Rows are points. Any point is a mix of the corners, with weights that add up to 1. It lies inside the corners' shape when no weight is negative. Say inside or outside, and name the corners with a negative weight.

Corners:
(1): [52 15]
(2): [-49   5]
(3): [-43  24]
Points:
[-59  10] -> outside (1)
[-27   8] -> inside
[-66  24] -> outside (1)
[-62  15] -> outside (1)
[24  7] -> outside (3)
[-69  18] -> outside (1)

Corners:
(1): [-21  -4  -8  -2  49  47  36  65]
(2): [-53   4  12  12 -12 -16 -63   1]
(3): [-115  -32  -24   11  -28  -79  -35   52]
(4): [ 97 -41  58  26   9  12  92 -20]
(5): [ 39  17   4   5  -8 -18 -23  16]
(6): [-57  -9 -23 -53   5  53  33  34]
(7): [ 78 -27  13  31 -31  41 -12  -9]
(8): [-21  14  62   5 -52 -96 -39  64]
(9): [ 59 -66  23 -46  55  20  40   9]
Points:
[-4 -9  4  0 25 24 24 41] -> inside
[-39 -25   3  -1  -8 -17  -5  28] -> outside (5)
[ 27 -11  27 -14   2   6  14  23] -> outside (3)
[-33 -29  -7 -14  12  22  19  19] -> outside (5, 8)
[110 -42  16  -5  25  70  59 -14] -> outside (2, 3, 8)
[-66 -21  -2   7 -23 -58 -24  44] -> inside

Corners:
(1): [ 87  51 -39  -7 -15 -44  32   9  32 -44  40  50  56 -39]
(2): [ 92 -12  20  88  15  -3 -14  79  33   5 -23  10 -10 -46]
(3): [ 21  44  22  18 -65 -50  -8  23  29  13   3  30  19 -42]
(4): [ 57 -26 -36  39  29   9 -23  50 -63  81  29   3 -40 -47]
(5): [-48   5 -28 -25 -31 -69   6 -16  62 -56  18 -20  16 -52]
(6): [ -47  -53  -43  -48  -58  -96   -8  -75 -100  -67   34  -19   36  -29]
(7): [ 17 -24  11  -2 -11 -19   1  -3 -73  10  30 -11 -80  27]
(8): [ 41   1  18  92  35  -1   5 121   3  38 -14  77 -23 -57]
(9): [ 50  13  52 -24  24 -19  30 -15   2 -16 -20  28  12 -63]
(10): [-41  29  80  30  80  35 -15 -26   6 -18  -3 -81  48  68]
(11): [-23  43   2  21  -7  50 -85 -17 -38 -28  15 -23 -18  -9]
(12): [ 31 -73 -69  56 -45  22  14 -14 -27  40  23  22 -33 -49]
(13): [-47  39  51  24  39  19 -35 -92   5 -79  81 -32  24  13]
(14): [ -58  100   65   12  116  -26  -47 -103   25  -34  -31  -38   14   84]
(15): [ 27 -55  12 -33  -9  28 -44  18 -41  -5  33  38 -15  10]
Points:
[ -1  16  10  13  -5  11 -41  -8 -18 -17  19  -1  -5 -12] -> inside
[ 23  19   4   9   8  -8 -10  -5   0 -24  26  12  16 -12] -> inside
[-13 -23 -42   0 -42 -46  -3 -16 -49 -19  41  -8   6 -34] -> outside (2, 9, 14, 15)
[ 26  -9  16  14  21  15 -25  -1 -31 -10  21   6  -7   0] -> outside (3, 5)
[ -4  18   0   0  -4 -16 -19  -6  -8  -9   1   9  11 -23] -> outside (2, 7, 13)
[ 28 -10   4  23 -22 -15 -26  35 -26   7  16  11 -20 -45] -> outside (1, 10, 12, 14)
[ 19   7   6  11  15  -4 -13  -4 -15 -14  12   4  -2 -18] -> outside (3)
[ -6  24  14  18   7 -14 -12 -26   7 -32  27  -6  13 -20] -> outside (15)
[ 17  25  31  19  23  -7 -14   7   5  -5   9   1  -2  -9] -> outside (6, 12)

Corners:
(1): [ 23  33  36  25  11 -45 -68  51  34   3 -34 -68 -18  -6 -52 -60   0  53
 -44 -57]
(2): [-29   9  47  -4  -8   1  61  -3  24  39  -8 -56  -4  39  15   7  22  -7
  50   8]
(3): [ 21  -1 -78  47  20   6  51 -32  49  -7 -20 -16 -53   2 -27  35 -23 -49
 -50  37]
(4): [ 28 -48   9 -44  41 -45  38 -47  36 -25 -14  39  15 -33  37  23 -76  24
   3 -47]
(5): [  16   25   12   32  -51 -121   49   13   37   56   19  -87  -13   50
  -63  -20   67   52   17  -47]
(6): [ 38 -23 -10 -64 -65 -40 -11  58  30  11  41  -2 -70  68   2 -27  24 -13
 -27  41]
(7): [ 48  -2   9  10  -8 -14 -29  -8   6  20  -1 -24  33 -15  16   5   0 -32
 -36   7]
(8): [ -6 -10  57 -12  16  34  31  47  44 -16  17  31   7  31 -10  -4  49 -57
 -18  74]
(9): [-24  28 -44  27  25 -28  12  16 -19 -33  31  18  -3 -36  12 -11 -62 -25
  33 -23]
(10): [ 47  75 -74  15  24   2   8  68  52   2  32 -92   2  26 -31  54  65  29
 -73 -26]
(11): [-20  46  31 -52 -11  47  54 -31  -8 -10  -6  60  32  29  -4 -23 -43  27
 -23  55]
(12): [  7 -15 -49  10  33 -14  23  29 -22 -19 -46  55  25 -48  41  75 -15 -26
  39  15]
(13): [-14  -4 -37  42 -45  69  19 -15  12 -61 -60  20  24  -9 -53  77 -24 -81
 -22  11]
(14): [ 64 -17  -9  30 -61  25  30  44  38 -11 -32  37  -1 -28  25  20 -12  29
 -31  51]
(15): [ 20 -47 -49 -59   5  -3 -34  16 -26  36  11  71 -73 -33  -8 -43 -17  -1
  58 -17]
(16): [ -9 -19 -16  10 -63  65  14 -65  50   9 -27  -6 -29  42   0 -60  29  54
  44  97]
(17): [-36 -35  10 -36 -38 -85 -28  -6 -12  32   0  46   8 -47 -15  26  23  19
   4 -55]
(18): [ 33  33   4  15   5  -5   1  -2  29 -16   5 -41 -67  31 -17  23 -46   1
  23  80]
(19): [-22  15 -23 -64 -40 -49 -23  86  13  35  17 -47  14 -21 -75  48  44 -29
  -3  -3]
(20): [ 53  38 -60  21  -5  25   6 -25  13 -16 -24   5 -52 -19  32 -29  -4 -30
  16  25]
(21): [ -2  14  48  -2  46 -57 -34 -26  82  34  -3   5  46   3 -24  30  -9 -12
  -1 -91]
Points:
[  0   3 -25 -17   6  -5  -3  11  20 -13  -1  12 -20  -1 -17  13 -11 -18
  -8  13] -> outside (2, 5, 7, 14)
[ 34  -6 -55  43  16 -16   0 -25  23 -15 -32   6 -15 -37   0  28 -33   5
   5 -23] -> outside (2, 6, 8, 11, 19)
[ 29  12 -10  17 -12 -11  13  22  31  -9  -7 -41 -24  17  -9   2   1  -4
 -15  27] -> outside (11, 15, 17, 21)
[ 19  13  -1   0 -14  35   3   3  39   0  -6  -3 -24  29 -17  -6  13 -15
 -33  46] -> outside (4, 5, 9, 12, 19)
[ 18  10   4   1  -7 -11   2   4  28  20  -5 -15 -18  16  -4 -17  16  20
  -2  13] -> outside (4, 9, 13, 19)
[ 15  -1  -6  -7  -7 -15   6   8  23   9  -8  -1  -9   0  -8   9   6   2
   0   2] -> outside (9)
[  1   5 -30   9 -16  31  75 -18   7 -14 -21  16 -21   1   4   4 -17 -10
  47  64] -> outside (1, 6, 7, 10, 17, 21)
